Rows are points. Before rounding, the points of a table are all equally far from one centre. They may lie mostly on one side of it. Where is the centre, to within rounding?

Points:
-30 -17 -23

34 -2 35

-49 -34 8

-44 -25 -11

-50 9 -10

-57 -4 -2

-25 -47 40

-30 25 -16
Centre: -13 -3 21

Points:
-3 -10 -63 -13 -20 -78 -41 4 13

6 -6 3 11 -49 -49 -15 -6 28

-13 -31 -39 -28 -43 -4 17 -19 -4

0 4 -11 -50 -59 -32 -12 37 -15

-7 14 23 -29 -6 -10 -6 2 6

-24 18 5 -31 -28 1 -9 7 19

-27 -44 -40 -17 -36 -15 -43 50 -35

42 -24 -39 -51 -60 -17 -26 -19 1

-16 13 2 -18 -16 6 -7 -20 27

4 12 -47 -50 -60 -8 -9 7 19

41 -25 -16 -17 -23 -19 -44 65 -19

15 -24 -31 31 -24 19 -22 2 35

-12 -11 -23 -51 -71 -22 -44 34 -19

15 -18 -36 -33 -46 -40 4 -32 12

4 -20 -49 -8 -82 -6 -30 -20 19
Centre: 9 0 -33 -4 -23 -15 -39 1 -20

Points (25 x 18):
-54 33 -21 16 17 -24 28 11 -31 56 -50 -17 9 0 24 36 14 15

-52 -26 -22 22 -2 -40 23 -10 -43 38 -19 -4 -24 -11 -58 42 19 9

-16 19 -31 25 13 -44 2 16 -31 15 -49 -1 -16 -19 -36 52 -8 9

-8 15 -48 -20 -28 -54 37 32 -20 4 -33 -13 6 -25 -21 47 28 -8

-50 -23 -54 14 -3 -19 28 15 -47 3 -25 7 10 -27 1 19 -52 27

-52 17 -41 6 -46 -31 23 6 -35 45 -6 4 -15 -1 -15 36 50 20

-47 3 -47 27 -1 12 12 7 -35 41 -22 20 26 3 -39 48 -14 40

-64 -17 -61 -25 -18 -27 42 2 -35 10 -4 -24 -28 -16 22 39 -5 23

-46 4 -46 16 8 27 16 21 -27 66 -40 3 -26 -9 -15 56 -11 7

-70 -7 -52 38 9 -2 -31 14 -23 14 -1 -7 -3 -34 6 18 -13 26

-55 -4 -43 -34 -1 -9 -2 44 -39 55 -17 -37 1 -1 -20 54 -5 46

-47 21 -43 -1 -12 -30 0 23 -26 30 -74 -16 5 1 -27 22 36 19

-51 -20 -18 33 5 -29 38 6 -41 47 -41 0 -11 -34 4 56 8 46

-65 -33 -29 30 5 -2 51 31 -22 16 -28 -38 20 -14 -4 56 -9 -26

-26 19 -5 -14 -4 -48 18 8 -23 63 -30 0 3 -21 -16 77 -3 18

-8 29 -49 2 -15 -27 12 20 1 16 14 -8 24 -79 -24 6 9 -1

-39 -18 -63 -2 19 -4 -18 26 -51 38 -18 19 -19 -40 -21 44 12 2

-14 -23 1 44 1 -22 -21 -6 -32 33 -62 -20 19 -7 -13 17 19 48

-25 0 -47 -7 19 -44 27 10 -44 38 -18 3 -25 -5 -16 59 13 29

-36 -7 -45 16 41 21 20 24 -42 -6 -54 -5 16 -29 13 30 11 37

-48 21 -10 -5 12 -6 17 40 1 -2 -28 -8 -21 -7 -27 57 -7 54

-49 -17 -31 28 25 -21 -10 3 -17 7 -18 11 -9 -63 3 56 -3 28

-37 -4 -41 3 18 -4 50 -4 -32 36 -48 5 2 -32 -57 51 29 16

-50 4 -50 14 -12 -32 47 1 -16 35 -33 -10 -26 -41 -26 65 -3 18

-26 -38 -62 -18 -1 -24 18 8 -33 46 -36 7 -9 -2 -38 51 -16 25
Centre: -24 -10 -11 -6 -13 4 14 8 -22 22 -15 -20 7 -24 -8 19 6 9

Points, 29 rows:
-58 7 10 49 33 -17 -4 -9 -31 -25 43 32 30 27 18 -23 -28 -14 -10 33 -41
 -72 -31 5

-8 -8 20 35 15 -13 -19 26 -37 -3 12 32 30 -19 16 -4 -41 -13 -18 42 -40
 -61 -26 -34

2 -12 35 15 26 -37 -37 25 -46 -36 9 39 45 -25 -11 -18 -23 -19 -12 42 -20
 -38 -40 -48

-29 -29 17 10 32 -35 -4 4 -55 -28 22 10 67 -2 -8 3 -37 -22 -50 17 -31
 -48 -49 -53

-29 -28 2 -1 48 -32 -43 31 -62 -11 -3 -23 42 9 0 -7 22 -24 -17 11 21 -43
 -41 24

-4 -35 43 25 42 -4 -16 -1 -35 -35 -2 19 39 11 27 -16 -22 0 -61 34 15 -39
 -10 -39

-3 -3 7 17 31 -18 8 13 -67 -4 -11 5 15 2 -2 -17 -22 -10 -43 53 -23 -40
 -4 -51

38 -17 16 -4 25 -17 -7 17 -39 -1 4 -19 7 -28 19 -12 -14 1 -11 8 -21 -59
 -20 -17

-20 -32 23 8 51 -8 3 -11 -29 -58 -6 -17 31 -22 -6 -37 -8 17 -13 49 -18
 -49 -2 -20

-39 -1 42 11 32 -17 -21 -7 -24 -31 14 -7 31 -50 22 -38 -26 -5 27 57 -16
 -32 -28 13

-50 -16 6 34 30 -66 -16 -4 -38 -16 4 38 53 -26 -7 -18 -10 -17 -14 1 28
 -63 -20 -17

-42 -11 19 34 -6 -4 -13 40 -33 -20 17 31 64 -20 -14 -20 -19 -2 -51 35
 -23 -55 -31 -30

-38 -42 -14 -4 32 -2 20 -6 -45 -2 16 42 65 -38 -10 1 -15 -18 -21 32 4
 -46 -41 -9

-40 -23 0 44 27 -4 -12 16 -73 6 14 26 25 2 3 -21 12 -1 0 35 -28 -57 0
 -22

-22 15 -22 1 40 -10 -6 27 -38 -45 3 55 52 -9 3 -20 -20 -43 -8 39 -17 -50
 -23 -7

-13 23 37 23 63 -21 -15 -24 -33 -38 27 34 49 -5 -18 -3 -27 -35 -16 49 -4
 -46 3 -32

-22 -16 8 10 75 -15 -51 12 -21 -27 44 40 33 -41 11 -34 -23 14 25 33 -10
 -38 -40 -10

-26 5 40 54 18 -1 -26 -12 -30 -23 56 16 64 -28 18 1 -34 -16 -27 6 -33
 -47 -28 -29

-46 -48 6 9 20 -26 -19 2 -52 -14 8 24 36 14 9 -31 -11 9 13 -3 18 -82 -39
 -17

-13 8 -6 43 9 8 -38 3 -44 -17 24 58 45 22 15 -45 -24 -29 -9 44 -25 -33
 -62 -30

-53 1 58 25 12 5 -1 2 -10 -37 -4 0 38 -51 -6 -11 -23 7 -13 -17 -24 -48 4
 -42

-37 11 14 28 29 -29 13 -17 -64 0 24 15 84 -12 -25 5 -35 1 -43 13 -1 -54
 -37 -23

-6 -13 38 49 42 -17 -4 -16 -2 -24 -7 8 84 -21 39 -24 -32 13 -18 42 -9 -4
 -25 -13

-29 -14 34 10 44 -29 12 7 -40 11 -35 12 58 -15 43 -30 -29 -24 6 29 -13
 -13 -41 -37

-45 -23 8 25 -16 -35 -10 9 -50 -28 9 -19 36 -12 27 -22 -49 -22 -28 30
 -28 -36 -40 -38

-45 8 20 -9 22 -21 -59 7 -40 -6 -1 7 19 -13 11 -24 -24 -25 41 51 -11 -62
 -30 -37

1 -22 30 2 59 -25 -21 -9 -42 -39 16 59 42 -9 18 -23 32 -13 -30 24 -48
 -38 -31 -2

-27 14 11 62 32 -28 2 -13 -19 -22 14 22 79 -15 -7 -39 1 19 -22 65 1 -37
 -28 -8

-43 3 13 46 20 -49 -37 24 -34 -35 9 12 10 1 6 -18 -9 -26 -13 70 -40 -32
 -29 -5
Centre: -34 10 5 -7 21 -13 -22 -12 -4 -5 17 10 29 12 -5 -11 -1 6 -14 2 -10 1 -30
 -17

Points:
-30 13 26 0 4 -2 57 -26 -21 16 -18 -49 39 14 -6 15 33 -47 -43 -23 45 -14
 12 -44

-10 -3 3 4 -6 -2 75 -14 12 3 -46 -37 27 -17 -8 -17 -1 -24 -46 1 27 -56
 34 -68

-7 -20 28 -1 21 -20 31 -29 15 -6 -52 -54 29 1 -32 -12 -4 -15 -44 -16 43
 -48 61 -8

-36 -13 -13 -8 22 -10 68 6 -3 -5 -24 -60 58 17 -21 -8 -17 -32 -28 10 59
 -17 13 -23

6 14 -4 33 -10 -49 51 -33 29 23 -19 -36 69 13 -23 12 3 -21 -46 -26 50
 -34 46 -30

-18 10 2 -9 3 -26 56 -42 7 1 -33 -36 5 12 -10 19 -2 -35 -68 -2 43 -24 6
 -63

-18 -8 -16 -41 -16 -13 25 -21 13 3 -24 -39 68 34 -28 42 36 -19 -37 -13 6
 -39 14 -33

-25 -21 1 -16 20 -20 60 -17 19 -2 -56 7 49 5 -3 3 16 -60 -16 -21 43 -12
 22 -30

-20 33 20 -45 -16 -12 48 -19 22 22 -23 2 56 10 -2 22 10 -33 -50 -25 28
 -39 14 -36

-37 -32 24 -27 -7 -30 56 1 -14 -8 -8 -38 10 25 14 7 6 35 -38 -9 25 -13
 -2 -6

-35 7 27 24 -22 -1 54 -39 3 -7 -63 -45 31 9 -9 -3 13 -3 -63 -8 40 -18 35
 -12

-9 -28 13 -19 15 16 53 3 -6 -13 -48 -28 26 18 -26 8 30 -35 -43 -25 56
 -28 41 -49

-26 25 0 8 17 36 63 4 3 19 -11 -52 34 -5 -25 15 22 -27 -62 7 41 5 27 -31

-23 -24 30 -6 -14 2 66 -38 2 22 -54 -49 44 -2 -18 4 19 -6 -25 16 34 -25
 34 -42

-43 7 29 8 -25 21 50 -19 -8 -27 -31 -32 19 -6 -29 -1 -5 -36 -63 0 26 -11
 28 -44

-15 -4 22 4 -6 1 53 -5 6 17 -46 -1 24 -11 -5 33 -2 -59 -17 -15 32 -30
 -22 -26

-24 -15 -4 23 -27 -31 46 -4 26 22 -20 -26 8 -5 -42 8 0 -26 -13 3 25 -54
 70 -35

0 8 -2 -13 6 -6 65 -35 9 -15 -48 -16 30 5 -16 22 26 -9 -69 -11 71 -26 16
 -26

-4 17 -15 -7 -12 7 63 -18 9 14 -51 -40 54 -17 21 -14 10 -25 -46 -20 59
 -39 45 -30

-26 17 -19 -31 1 -18 69 8 17 14 -35 -33 40 -1 -21 26 15 -34 -49 -4 54
 -16 37 -59

-13 0 13 -19 -29 45 34 -30 8 17 -44 -22 54 7 -44 -11 9 -44 -21 -15 52 6
 33 -29

-2 18 1 -7 3 -27 59 4 9 12 -24 -52 40 -15 -5 4 20 -52 -49 -18 36 -35 52
 -49

-23 8 10 3 -9 -31 44 -34 2 8 -65 -60 63 25 -6 18 2 -25 -29 -12 33 -26 37
 -19

-5 -15 16 -2 20 -55 40 -10 -6 11 -44 -41 44 -11 -3 8 -8 -35 -41 -20 52
 -27 56 -4

-14 0 4 8 -20 -17 66 -17 6 -20 -63 2 37 -14 -12 -4 2 -48 -36 -4 44 -34
 27 -27

-27 26 26 17 5 -6 16 -8 33 -5 -21 16 32 8 -26 2 7 -38 -45 9 57 -25 -4
 -39

-46 12 20 -5 -13 3 42 -12 13 26 -13 -34 29 25 9 4 45 -32 -22 4 41 -45 25
 -11

-19 21 1 -39 -20 12 52 -17 19 27 -58 -38 60 12 -10 2 -3 -38 -46 3 47 -13
 24 -28

-4 24 -4 -26 -14 -41 39 -40 33 -29 -26 -11 28 -9 -12 -17 5 -30 -62 -25
 41 -7 -3 -49

-9 -14 -8 -26 -14 -8 77 -25 -2 7 -16 -58 22 12 -11 9 1 -28 -61 -19 67
 -34 14 -48
Centre: -12 -12 -10 1 -5 -4 25 -9 14 11 -14 -21 30 -2 -15 1 -2 -1 -32 -25 24 -8
 19 -23

Points (28 x 24):
-3 13 71 -24 45 -2 -33 42 -4 -12 3 -18 -25 -28 19 -57 8 -17 2 -48 28 -6
 -36 15

34 -10 57 -19 67 -7 -21 -11 -2 3 21 -6 0 -36 17 -32 39 0 5 -45 16 -12
 -54 11

2 -16 62 -30 47 -20 -34 18 32 -16 25 -2 -64 -36 20 -23 17 -24 -4 -36 19
 -8 -31 33

6 1 41 -21 62 -24 -16 10 3 -29 29 3 -27 -40 39 -45 15 -11 9 -50 15 23
 -29 27

-8 -6 37 6 72 -16 -13 32 0 -12 10 15 -34 -38 17 -28 13 -7 19 -26 1 -16
 -44 48

16 -13 44 -37 58 -18 -51 2 -7 -34 48 -7 -59 -40 16 -46 5 8 0 -6 44 -1
 -39 26

4 0 65 -31 43 -19 -12 12 2 -28 27 -1 -56 -20 16 -48 43 -13 21 -18 30 -19
 -10 37

15 -30 50 -38 37 -10 -35 -1 59 0 10 -33 -31 -49 13 -34 7 21 -22 -1 39
 -26 -25 31

22 3 48 -26 43 -16 -43 10 8 3 7 1 -35 -42 20 -53 32 28 3 -31 31 -18 -47
 28

20 8 68 -16 66 -30 -16 4 17 -5 17 0 -50 -33 -5 -18 38 -34 11 -26 40 15
 -42 30

20 -32 71 -41 44 11 -29 -14 17 -30 -13 4 -34 -35 2 -32 -10 -20 4 -8 42 5
 -23 22

3 -21 42 -49 70 -18 -20 5 28 -18 4 -23 -44 -27 43 -47 17 11 23 -17 46
 -21 -32 12

11 -10 7 -39 46 -2 -51 -1 25 5 53 5 -14 -21 23 -31 11 17 5 -53 35 5 -68
 42

2 -23 54 -31 40 -18 -27 3 22 -13 15 10 -38 -33 27 -54 25 15 8 -21 30 -28
 -25 36

33 -9 64 -21 32 -13 -33 11 22 -17 18 -2 -2 -42 27 -34 3 3 3 -42 18 -23
 -28 43

20 -21 64 -49 61 -8 -15 29 7 1 -6 -6 -18 -37 25 -20 39 -8 12 2 19 8 -40
 18

7 -17 54 -30 54 -7 -15 3 14 1 12 4 -40 -53 9 -37 12 -3 23 -38 35 9 -50
 46

10 -7 64 -15 81 -14 -26 -25 19 -16 21 1 -50 -19 16 -54 1 -14 -13 -25 31
 20 -37 32

21 0 52 -39 75 -12 -20 -15 39 -11 20 -29 -54 -47 32 -28 27 19 3 -4 35 7
 -24 38

10 -25 67 -22 65 -21 -21 3 15 -6 -1 -24 -22 -15 6 -28 30 -19 5 -31 31 22
 -3 43

-8 -17 60 -32 34 -24 -23 14 0 8 38 -23 -41 -32 39 -34 15 16 -10 -25 21 9
 -43 51

26 -22 52 -48 55 -19 -43 13 -6 -20 42 7 -66 -21 32 -28 -5 -8 23 -11 32
 17 -41 2

17 -1 61 -30 61 -11 -52 22 41 -32 -4 5 -43 -18 33 -18 5 12 9 -25 16 19
 -16 16

7 -19 66 -47 48 -31 -25 6 12 -19 8 -21 -30 -28 29 -36 25 4 -8 -3 37 7
 -37 43

19 -23 48 -57 69 -13 -35 0 39 -1 -12 4 -25 -7 17 -8 11 0 -8 -39 15 6 -18
 10

2 -7 45 -21 51 -43 -54 -5 18 -1 21 -2 -23 -44 5 -54 -5 -13 11 -33 -9 -19
 -44 6

6 -15 67 -12 58 16 -32 10 5 -10 37 -15 -26 -63 31 -43 5 5 20 -26 -2 6 -9
 16

9 5 59 -29 68 -22 -26 13 26 -5 11 3 -28 -20 3 -37 26 21 6 -34 54 3 -38
 45
Centre: 10 13 11 -8 27 10 -10 1 19 -2 28 -28 -26 2 -2 -18 -4 -4 8 4 20 1 -29 1

Points, 29 rows:
-23 -6 -17 20 33 1 -19 18 -64 25 -12 -13 -44 16 33 -7 -42 12 -87 1 8 -14
 25 -3

-40 24 21 21 27 -2 -22 20 -47 2 -43 2 -31 22 3 10 -27 29 -71 51 -2 -38 2
 26

-51 0 8 6 -2 3 11 29 -55 43 -41 0 -26 57 6 -6 -17 22 -68 22 18 -26 5 11

-14 3 22 -6 18 -1 -24 24 -42 25 -33 -40 -46 18 20 7 -47 26 -74 36 -5 -42
 10 30

-52 -5 18 6 16 8 2 21 -63 41 -16 13 -23 31 40 -7 -41 43 -51 8 13 -25 16
 31

-52 15 11 9 14 3 10 14 -42 37 -21 -46 -47 18 24 -11 -29 25 -76 21 13 -40
 -1 11

-55 6 46 -10 24 -14 -3 11 -23 12 12 0 -20 24 37 9 -42 27 -62 43 5 -32
 -14 -3

-35 -25 47 -15 18 26 -3 48 -55 43 -26 -14 -39 33 8 17 -30 37 -66 23 8
 -26 20 26

-30 27 20 -13 15 -1 2 9 -55 9 -16 -41 -17 29 15 15 -23 12 -77 13 -6 -64
 -21 10

-16 5 21 -6 9 6 -9 28 -27 17 -5 -14 -11 21 34 24 -44 32 -63 47 13 -72
 -10 24

-43 9 5 -3 20 9 -22 22 -59 33 -25 -5 -16 41 21 -5 -13 10 -59 32 -3 -33
 -7 38

-29 -20 12 0 16 6 22 6 -45 21 -41 -2 -36 24 35 25 -18 4 -71 21 47 -35 -6
 19

-44 -42 13 -8 2 -8 7 2 -18 19 -22 -5 -16 28 19 11 -44 53 -77 45 11 -28
 31 13

-46 23 39 13 31 6 -3 11 -56 19 1 -30 -56 7 29 10 -35 41 -59 -5 12 -22 5
 32

0 8 22 -10 0 26 10 14 -32 12 -46 -5 -49 45 5 8 -22 38 -27 -3 31 -60 -5
 16

-44 -10 7 -15 -7 24 19 35 -31 5 -20 -19 -46 12 34 9 -25 44 -60 11 3 -55
 -4 39

-13 3 33 12 20 16 -6 25 -54 24 -23 -40 -27 49 19 14 -37 43 -50 17 18 -56
 -13 18

-16 -8 37 -18 19 11 -15 25 -13 19 7 -26 -25 35 12 3 -39 43 -88 22 -8 -26
 0 33

-61 9 23 -10 31 -12 10 -18 -44 7 -20 -23 -1 14 0 3 -27 32 -70 -3 -1 -20
 -15 18

-26 -5 43 3 31 29 -21 39 -61 35 -3 -13 -19 33 5 17 -32 54 -54 29 1 -43
 -17 4

-41 -5 2 -13 6 27 3 28 -92 35 -16 -12 -26 2 1 -11 -17 32 -78 15 18 -30 9
 13

-52 -18 28 0 9 37 -10 0 -30 22 34 3 -38 0 -5 8 -14 66 -84 25 26 -40 18 3

-24 -20 21 -26 21 3 2 21 -14 25 -16 -22 -22 23 23 39 -59 35 -64 19 5 -38
 -18 24

-35 -20 -3 -14 41 8 14 25 -27 22 -1 19 -63 24 15 4 -22 36 -64 33 11 -27
 5 19

-32 -22 25 9 39 8 -7 4 -53 16 -37 -19 -65 19 3 -3 -47 41 -60 33 12 -18 5
 25

-16 8 9 -21 26 -8 15 -10 -61 1 -15 6 -31 42 16 14 -33 19 -71 53 19 -34
 17 9

-39 -16 30 -24 44 28 -13 30 -31 5 -2 -8 -39 13 14 11 -50 40 -60 32 -16
 -57 -6 14

-54 -14 15 23 12 11 -17 16 -57 5 -2 -32 -43 15 27 -13 -24 22 -51 38 21
 -40 -22 33

-23 -16 45 -16 -6 18 -2 18 -61 37 -14 -25 -53 2 44 5 -30 15 -66 7 32 -42
 0 16
Centre: -23 -11 19 15 -6 15 -1 7 -34 8 1 -4 -26 9 -9 18 -28 6 -41 7 -2 -30 20 -2

Points (31 x 24):
15 -15 10 -30 49 62 18 -23 2 33 75 5 15 48 -40 24 5 38 -5 33 -19 -15 30
 2

4 7 8 18 30 1 6 -56 42 22 50 58 -31 4 -8 7 70 17 -2 45 -3 16 -1 -34

20 38 -19 8 48 40 21 -21 6 61 54 -9 -11 22 7 -9 10 9 -2 38 -12 9 11 -30

16 -6 6 -18 28 22 -8 -23 12 34 42 -14 19 23 -18 -48 -15 5 -5 68 6 52 32
 -48

30 -9 -8 -7 22 25 -3 -12 41 84 52 17 29 47 -3 4 23 21 19 4 -36 35 42 -1

-14 16 -13 -7 42 50 12 4 19 45 87 29 10 52 10 -8 32 17 9 35 -4 40 18 -13

28 -19 14 -31 25 25 4 -6 4 34 70 -21 -19 10 -3 12 52 11 39 46 -32 48 23
 30

16 -36 -40 -57 37 53 -31 12 17 47 52 -4 -10 55 16 -22 8 20 2 3 7 -13 14
 -11

27 -16 -4 -6 42 26 -25 -7 -27 58 62 -11 0 56 22 13 19 14 -8 46 -5 46 18
 -1

50 -4 -10 5 21 -30 21 -35 11 -1 69 5 -29 47 -15 20 12 24 32 58 -33 -10 4
 -25

9 7 -13 -47 22 32 38 -32 15 54 84 -12 -10 41 -18 8 18 -30 -18 -3 -21 36
 9 14

-1 30 -6 -22 29 20 20 16 6 11 72 -22 -5 49 -16 -29 9 8 52 6 -4 21 -28 1

42 2 8 -38 42 25 16 -11 3 59 55 14 24 13 -17 -39 -31 -5 4 43 -12 24 46 5

7 -7 4 -22 65 23 -2 -46 30 35 47 5 -39 1 -23 -27 46 8 7 45 -42 -9 13 -30

61 25 -11 -26 50 0 13 -34 21 58 69 -17 15 44 -17 7 0 2 -10 43 3 15 23
 -27

8 -24 8 -33 10 63 -15 -10 41 30 13 21 -8 24 -26 -19 48 28 -7 73 -20 49
 24 12

22 -6 -17 -33 53 -16 16 -49 -27 16 62 21 -15 49 -1 9 -33 -10 22 -6 5 -16
 11 -11

10 -11 5 -9 27 27 30 -34 10 42 73 -35 5 63 21 9 36 15 3 1 -17 37 -21 4

24 -17 -26 -12 -9 -1 -13 -30 28 31 88 7 0 28 1 25 6 15 32 48 -22 60 16 6

-6 15 -21 -22 39 -8 4 -27 11 17 84 25 10 26 21 35 34 56 -18 71 12 -17 19
 -13

-16 20 -12 -8 25 35 40 2 31 24 72 -5 16 -21 -18 -3 -1 20 -30 47 -9 16 27
 -36

29 -14 41 12 51 19 -7 -39 44 26 47 -9 13 12 1 25 65 29 28 40 9 38 23 0

22 -35 4 7 28 -6 17 8 -7 40 82 -27 10 12 -33 47 43 34 8 39 -2 0 6 -7

30 -17 10 -15 47 29 -28 -3 9 57 67 -9 -17 21 -24 -30 12 34 -28 38 -3 38
 19 26

22 -10 -6 -29 9 27 -15 -9 58 33 72 26 -33 57 -7 -29 19 9 7 29 -38 51 -11
 -41

31 -26 -14 -40 56 21 -31 7 28 55 76 -13 -5 25 -4 4 16 15 11 38 -22 42 -1
 2

25 44 -4 -39 28 28 4 14 30 47 44 22 -13 4 -17 26 8 22 11 -21 -35 33 -9
 -14

-5 5 -50 -21 45 28 -9 5 18 4 48 -1 -6 26 -6 -22 16 -10 -17 6 -57 28 38
 -18

37 -4 -3 19 55 0 -23 20 24 49 90 19 -26 27 -2 -30 8 -29 -16 26 9 11 -6
 -20

-24 1 -20 -23 30 34 5 2 -29 61 72 29 -1 41 -17 -17 -5 16 6 40 -10 25 16
 17

-19 -13 2 0 41 -4 25 0 15 36 82 40 -56 17 32 23 10 22 -10 30 -30 7 -7
 -22
Centre: 5 -7 24 -26 -1 -1 -5 -4 23 12 34 13 -1 30 -1 2 19 -5 -6 22 4 -8 17 -4
